Each row of a before or after table is a point. One or more steps were done to the points. Then noise was added and the rows were shuffled. The steps act on columns, c1 being the first. What was done? A step turns or swaps two columns, mirrors them in a line or flattens them onto one, adds a multiple of one to another, or multiplies or shifts one. Angles are multiples of 10 degrees, from the lower column toward the higher: turns from -170 to 170, lines from 10 to 170 but not 90. Use the fewest steps. Two steps may share a column if one is a turn and the other turns, adds or multiplies; they go together, in the order done. Otherwise the lowest column goes first.

Before (9 x 3)
[[-3.7 -2.7  0.9]
 [-2.1 -0.3 -1.3]
 [ 2.0  2.5 -2.5]
 [-3.3 -1.6 -1.8]
 [ 1.6 -1.4  3.8]
 [-5.2 -0.2  2.2]
 [ 1.0 -2.1 -4.8]
 [ 0.2  0.1 -0.8]
 [ 2.0 -6.6  2.6]]
After (9 x 3)
[[-3.8 -3.7  0.3]
 [-2.5 -2.6  2.9]
 [ 2.7  1.4  1.7]
 [ 0.6 -0.9  0.7]
 [-5.7 -1.1 -0.4]
 [ 1.0 -7.7 -3.1]
 [ 2.6 -3.2  4.2]
 [ 0.3 -2.2 -4.2]
 [-1.6 -1.1  2.0]]
Steps: mirror c1 and c3 in the line at 170 degrees; shift c2 by -1.0

Before (13 x 6)
[[-1.9  2.3 -1.0 -1.6  0.6 -3.9]
 [ 1.1 -2.6  2.6  2.6  3.6 -1.5]
 [-3.0  2.1 -0.8 -0.5  2.1  0.9]
 [ 1.1  2.2 -0.4  2.4  4.1 -0.2]
 [ 1.3  3.6  3.7  2.7  1.8  1.9]
 [-2.0 -1.4  1.6 -2.5 -1.3  4.0]
 [ 1.2  4.3  1.9  2.9 -0.8 -3.7]
 [-2.4  0.1 -6.2  3.8 -0.1 -3.8]
 [ 2.5  0.5  5.3 -2.7  2.3  0.3]
 [-4.8 -0.7 -4.2 -2.4 -2.7  2.8]
 [ 1.0  0.6 -2.9  1.9 -1.6 -0.3]
 [ 3.9 -2.9 -1.2  4.2  0.7  5.4]
 [ 4.2  2.6 -1.1  3.7 -4.1 -0.8]]
After (13 x 6)
[[-4.0 -0.7 -4.2 -2.4 -2.5  2.7]
 [ 3.6  0.5  5.2 -2.8  2.3  0.5]
 [ 5.3  2.5 -1.2  3.7 -4.0 -0.7]
 [ 2.1  0.8 -2.9  2.0 -1.6 -0.3]
 [ 5.0 -2.9 -1.2  4.1  0.7  5.2]
 [-2.0  2.1 -1.0 -0.6  2.0  0.8]
 [ 2.1  2.1 -0.6  2.4  4.2 -0.3]
 [ 2.0 -2.4  2.4  2.7  3.5 -1.6]
 [ 2.1  4.3  1.9  2.9 -0.7 -3.7]
 [-1.1  2.4 -0.8 -1.6  0.5 -4.0]
 [-1.5  0.1 -6.3  3.9  0.2 -3.8]
 [ 2.6  3.7  3.9  2.6  1.8  1.8]
 [-0.9 -1.4  1.5 -2.5 -1.4  3.8]]
Steps: shift c1 by 1.0

Before (8 x 9)
[[ 0.1  2.3  1.6  0.3  4.1 -1.4  2.4  3.3  1.2]
 [-1.0  1.3  3.0  3.6  0.3 -1.6  7.1  3.7  1.1]
 [-3.1  0.3  3.9  1.8  1.2 -1.8  2.2  2.9 -1.4]
 [ 0.5 -2.6 -1.6 -5.9 -2.2  4.7  0.8 -2.6  4.6]
 [-4.6  3.4  0.8  0.0 -0.6 -2.2  5.2  2.4  1.9]
 [ 1.0  0.8  0.0 -1.9 -3.3  2.8 -1.6 -0.3  4.9]
 [ 2.0 -2.7 -4.0 -3.1 -2.4  0.7 -1.5 -0.4  2.9]
 [ 0.1  2.7  2.7 -2.8 -2.6 -1.6  4.8  1.3  0.4]]
After (8 x 9)
[[ 2.3  3.5  0.6  0.0 -1.8 -0.9  5.2  2.5  4.5]
 [-0.6  2.4  1.5  0.2  1.6 -4.1  2.5  3.2  0.8]
 [-0.1  1.4  2.8  3.6 -1.1 -1.2  7.1  3.7  1.5]
 [-3.6 -2.8 -4.0 -3.0 -1.3  2.4 -1.6 -0.4  1.0]
 [-3.7  0.8  0.0 -1.9 -0.2  4.4 -1.6 -0.3  3.1]
 [ 3.1  0.4  3.7  2.0 -0.3 -2.2  2.0  2.8  0.8]
 [-3.3 -2.6 -1.6 -5.8  2.0  4.6  1.0 -2.6  3.3]
 [-0.5  2.7  2.7 -2.8 -2.9  0.8  4.9  1.5  0.1]]
Steps: mirror c1 and c9 in the line at 110 degrees; turn c5 and c6 by -50 degrees

Before (9 x 12)
[[-0.3 -3.9  1.2 -0.4  3.3 -0.2  0.7  0.9  6.1 -0.4  0.5 -1.2]
 [-1.2 -2.2  1.0 -1.3  2.3  0.8  2.2 -0.7  1.7 -4.7  1.6  0.2]
 [-2.4 -5.1 -2.6  3.1  0.9  3.5  0.5  0.2 -2.3  1.7  3.8 -0.3]
 [-2.5 -3.7 -6.1 -1.2 -2.2 -0.4 -3.6 -2.3 -1.6  3.8  3.5  1.5]
 [-1.0 -0.6 -2.9 -4.7  2.0 -2.4 -3.3  3.9 -0.8  4.3  3.7  1.4]
 [-6.0 -4.3 -2.5  3.1 -2.0  0.8 -0.1 -1.9 -3.2  1.7  2.2 -3.4]
 [ 1.2 -4.9 -1.5  4.0 -2.4 -0.8  0.5  1.1  0.1 -0.9  1.2 -1.6]
 [-1.6 -0.6 -7.6 -3.3  2.3 -3.5 -2.3  4.0  0.0  3.2  0.1  4.1]
 [-2.1 -2.5  4.3  1.4  2.2  0.3 -2.7  0.5  5.8 -5.2 -0.2  1.9]]
After (9 x 12)
[[-0.9  1.9 -2.9 -4.7  1.3 -1.8 -3.2  3.9  0.8  4.2  3.2  1.9]
 [-1.3 -0.7  0.9 -1.3  0.3  0.1  2.2 -0.8 -0.1 -4.7  2.6  2.3]
 [-1.5 -0.3 -7.6 -3.3  4.0 -3.0 -2.4  4.0  1.1  3.2  0.5  2.3]
 [-6.1 -1.9 -2.6  3.0 -3.4  1.7  0.0 -1.9 -0.6  1.7  4.4 -2.0]
 [-0.3 -2.8  1.2 -0.4 -1.2 -2.1  0.8  0.9  0.7 -0.4  2.9  3.3]
 [ 1.3 -3.0 -1.5  4.0 -1.6 -0.8  0.4  1.1  0.3 -0.8  4.1 -2.4]
 [-2.5 -0.5 -6.1 -1.2  1.5  0.2 -3.7 -2.3  0.0  3.9  5.1 -2.2]
 [-2.0 -2.1  4.3  1.3  1.9 -1.7 -2.7  0.5  0.5 -5.0  1.6  2.2]
 [-2.4 -1.5 -2.7  3.0 -0.3  3.7  0.5  0.1 -1.4  1.7  6.2  1.0]]
Steps: turn c2 and c11 by -40 degrees; swap c5 and c12; flatten c6 and c9 onto the line at 160 degrees

Before (12 x 18)
[[ 3.5 -3.1  0.6  0.8  1.2 -5.0  0.9 -2.4 -5.7  0.4 -2.9 -1.1 -0.5 -2.0
  -2.2 -1.3  3.2  1.6]
 [-0.8  4.8 -2.4  0.1 -1.3 -1.8 -1.8 -0.9 -1.6  2.0  0.6 -1.4  1.5  2.1
   3.7 -1.6 -1.8  1.8]
 [ 0.6  3.9 -1.3 -0.2  2.8 -3.1 -1.0  1.8  1.1  4.5 -0.5 -1.5  0.2  0.3
  -0.3  0.0 -0.2  1.1]
 [-3.5 -3.4 -4.3 -1.7 -2.5 -2.0  0.2  3.1  1.2  2.4 -4.0  4.3 -3.3  3.2
  -1.5  0.8  0.0  4.0]
 [-2.0 -1.8 -0.4  0.4  2.5 -4.7 -0.2 -0.8 -6.0 -3.9 -0.9 -1.3  3.5 -4.4
   0.1 -1.7  2.6 -0.2]
 [-0.3 -6.0  4.2  0.1  3.3 -6.6  2.6 -1.7 -4.3  0.4 -4.2  0.1  1.2 -2.8
   2.3  0.5  2.1  1.4]
 [-0.7 -2.0 -4.5 -0.4 -0.9 -0.5 -0.2 -0.7  1.9 -0.3 -2.2  4.0 -1.1  1.2
  -0.4  1.9 -0.4 -0.2]
 [-0.2  5.9 -1.4  2.0 -0.5 -2.3 -2.6  0.7 -0.4  0.6 -4.1 -2.8  3.3  4.0
   1.6 -2.4  0.7 -0.1]
 [-1.9 -7.8 -2.6  0.8 -0.4  0.2 -0.9  2.6  1.1  2.2 -2.5  4.6 -1.8  1.0
  -0.7 -1.2 -1.4  1.8]
 [-3.6 -3.1 -4.0  1.2 -0.3 -1.5  0.1 -1.0  1.4  0.5 -1.9  5.8 -2.3  0.2
  -0.2 -2.9  2.5  1.5]
 [ 0.0  3.9 -0.3  1.6 -0.5 -0.7  1.1  3.9 -2.1  2.8  0.5  2.4  2.4  1.1
   1.7  0.3  0.8 -0.8]
 [-1.9 -6.5 -3.3 -2.0 -0.6 -2.6  0.4  0.5  1.5  1.6  1.8  3.3 -1.1  2.4
  -1.1 -0.3  3.1  0.0]]
After (12 x 18)
[[  0.6  -2.1  -3.7  -0.2   2.8  -2.5  -1.3   1.9   2.8   4.6  -0.4  -1.6
    0.1   0.3  -0.3  -0.1  -0.4   0.6]
 [  0.0  -0.8  -3.6   1.6  -0.5  -0.8   0.9   4.1  -5.5   3.0   0.5   2.2
    2.3   1.3   1.6   0.1   0.6  -0.9]
 [ -0.6  -4.2   2.6  -0.5  -0.9  -0.4  -0.2  -0.7   4.8  -0.3  -2.2   3.9
   -1.0   1.2  -0.2   1.9  -0.6  -0.4]
 [ -1.6  -0.1   1.9   0.4   2.6  -4.7  -0.2  -0.8 -15.0  -3.7  -0.9  -1.3
    3.3  -4.4   0.3  -1.5   2.4  -0.2]
 [ -3.4  -3.5   4.0  -1.8  -2.9  -1.7   0.1   3.0   3.0   2.3  -4.3   4.2
   -3.0   3.3  -1.4   0.7   0.2   3.9]
 [ -1.6  -2.0   6.7  -2.1  -0.6  -2.3   0.4   0.5   3.9   1.3   2.0   3.4
   -0.9   2.6  -1.1  -0.5   3.5   0.0]
 [ -0.4   5.3   5.3   0.1   3.5  -6.4   2.7  -1.3 -10.6   0.3  -4.0   0.1
    1.3  -2.9   2.4   1.0   1.9   1.1]
 [ -3.5  -3.5   3.8   1.4  -0.2  -1.9  -0.2  -1.3   3.6   0.6  -1.7   5.7
   -2.5  -0.1  -0.2  -2.7   2.4   1.8]
 [ -1.7  -1.6   8.2   0.6  -0.4   0.6  -0.9   2.5   2.8   2.3  -2.5   4.8
   -2.0   0.7  -0.7  -1.3  -1.5   1.5]
 [  0.1  -2.2  -5.7   2.1  -0.2  -2.3  -2.7   0.5  -1.3   0.5  -4.3  -2.8
    3.5   4.1   1.9  -2.4   0.9  -0.2]
 [  3.6   1.5   3.0   0.8   1.3  -5.3   1.2  -2.6 -14.5   0.1  -2.9  -1.1
   -0.4  -2.0  -2.2  -1.2   2.9   1.7]
 [ -0.6  -3.0  -4.3   0.0  -1.2  -1.9  -2.0  -1.0  -4.0   1.8   0.6  -1.5
    1.5   1.8   3.8  -2.0  -1.5   1.8]]
Steps: turn c2 and c3 by -100 degrees; multiply c9 by 2.5

Before (11 x 24)
[[ 0.9  1.6 -4.4  1.9 -0.8  1.3  4.4  1.0  3.2  2.5 -1.4  0.3 -1.7  3.5
  -3.2  0.7 -0.4  1.3  1.3 -1.4  2.8 -0.1 -2.1 -2.0]
 [ 2.1  0.9  1.0  2.3 -4.7 -3.2  3.7  1.1  1.4 -1.6  1.9 -0.8  0.2  1.8
  -2.6 -2.1 -0.7  0.4  1.0 -1.2  1.8  0.4 -0.1  0.1]
 [-1.8 -1.1 -1.6  0.4 -5.8  8.6  3.6  0.2 -0.8 -0.7 -5.8 -3.7 -2.0  2.1
  -0.4 -0.8 -2.3  3.6 -3.1  1.3  3.1 -0.6  0.2  2.3]
 [-0.3 -2.3 -4.1  1.5  0.8  8.4  4.5  0.4 -3.4 -0.2 -3.0 -3.1  0.6  1.4
  -2.0 -4.2 -1.7  3.2 -5.2  1.6  4.3  0.9  2.8  4.5]
 [ 4.2  0.6  2.3  1.0  2.0 -1.7  2.0  1.5  2.1  1.2  0.0 -0.4 -1.1  2.5
  -1.8  1.7  1.3 -0.7 -1.3 -1.0  3.1  3.8  0.4 -0.2]
 [ 2.7  2.3  0.6  0.4  1.2 -0.7  2.2 -0.4  0.3  2.8  3.6  1.6 -3.4  1.6
  -3.2  0.5  3.4  1.9  0.7  0.3  3.2  4.7 -2.9 -1.5]
 [-0.4  2.8 -0.7  1.8 -2.9 -4.0  4.7  0.8  2.1  5.3  1.5 -2.1 -1.5  0.0
  -1.4  2.6  0.2 -0.6 -0.7 -0.7  2.7  2.5 -1.5 -1.2]
 [-2.9 -0.3  2.9  5.4 -3.5 -0.6 -1.5  1.9 -2.6 -0.4 -3.1  5.6 -1.8  2.7
  -1.8  0.7 -1.4 -0.2 -3.5 -2.6  1.6 -1.3 -5.1  4.7]
 [-5.0 -1.9  2.3  4.4 -3.2  0.0 -5.1  1.4 -3.8 -0.9 -1.0  7.0  0.6  0.2
   1.4  0.2  0.3 -2.6 -1.8 -1.0  1.7 -1.5  2.1  2.4]
 [-4.0 -3.7 -1.9  1.4 -2.9 -6.8 -5.5 -0.1 -3.8 -1.3 -2.2  2.3  1.0  3.8
  -0.1 -1.2 -3.0 -0.5  0.1 -2.9  2.2  0.3 -1.6  1.0]
 [ 2.8 -0.3 -2.5  0.1 -0.6 -0.3  3.6 -1.4  2.8  1.0  4.7  0.6 -1.7  1.5
  -1.9  3.5 -0.7  2.7 -0.5 -3.8  1.4  1.4 -1.1 -1.1]]
After (11 x 24)
[[ 5.6 -2.4  2.7  5.3 -3.4 -0.5 -1.6  1.7 -2.4 -0.9 -3.2  6.6 -2.3  2.7
  -0.8 -2.2 -1.5 -0.3  2.6 -2.7  1.5 -1.9 -5.2  0.4]
 [-0.9 -0.5  1.6  2.6 -4.9 -3.1  3.7  0.8  1.8 -1.6  1.7 -1.7  0.9  2.1
  -0.3 -1.5 -1.0  0.5 -1.2 -1.0  1.9  0.5  0.1 -2.5]
 [-0.9 -3.1 -0.9  1.6 -2.9 -4.5  4.6  0.7  2.4  5.5  1.5 -1.8 -1.5 -0.6
  -6.2 -2.1  0.3 -0.9 -1.4 -0.6  2.5  2.7 -1.5  0.8]
 [-3.0 -1.3  0.5  0.9  1.0 -1.0  2.0 -0.8  0.3  2.6  3.3  0.6 -3.6  1.6
   0.3 -3.1  3.3  1.8 -1.8  0.1  3.1  5.0 -3.1 -1.4]
 [-2.1 -0.4 -4.5  1.5 -1.2  1.5  4.2  1.2  3.3  2.6 -1.3  0.1 -1.6  3.4
   1.5 -3.6 -0.2  1.0 -2.1 -0.8  2.8 -0.2 -2.7 -0.1]
 [ 4.9 -1.5 -3.8  1.6  0.6  8.5  4.6  0.3 -3.2 -0.6 -3.1 -2.5  0.8  1.3
  12.7  0.2 -1.4  2.8  4.9  2.0  4.0  0.8  3.4 -1.9]
 [ 4.6  0.1  2.0  4.6 -3.2 -0.4 -5.2  1.4 -3.6 -0.5 -1.2  9.7  0.7 -0.1
  -0.9  1.5  0.6 -2.4  2.1 -1.2  1.2 -1.4  1.6  2.8]
 [-2.1 -0.2 -2.3 -0.2 -0.2 -0.4  3.5 -1.2  2.6  0.7  4.6 -0.8 -1.4  1.9
  -2.8 -2.9 -0.8  2.5  0.6 -3.7  1.4  1.1 -0.4 -1.9]
 [ 3.1  3.0 -2.1  1.6 -2.8 -6.5 -5.9  0.1 -4.1 -1.3 -2.2  4.0  0.6  4.1
  -5.6  0.2 -3.0 -0.5  2.2 -2.9  2.0  0.0 -1.6  3.1]
 [ 2.7 -1.1 -1.3 -0.3 -6.4  8.5  3.5  0.2 -0.9 -0.5 -5.8 -2.7 -2.1  2.4
   9.6 -0.3 -2.2  3.6  3.2  1.9  3.2 -1.1  0.2  0.2]
 [-2.5 -1.2  2.1  1.0  1.8 -1.7  2.1  1.5  2.2  1.1 -0.1 -2.8 -0.8  2.8
  -2.6 -2.5  1.0 -0.9  0.5 -0.8  3.8  3.8  1.0 -3.4]]
Steps: add -0.5 times c1 to c12; turn c1 and c24 by -120 degrees; turn c2 and c19 by -140 degrees; turn c15 and c16 by 110 degrees; add 1 times c6 to c15
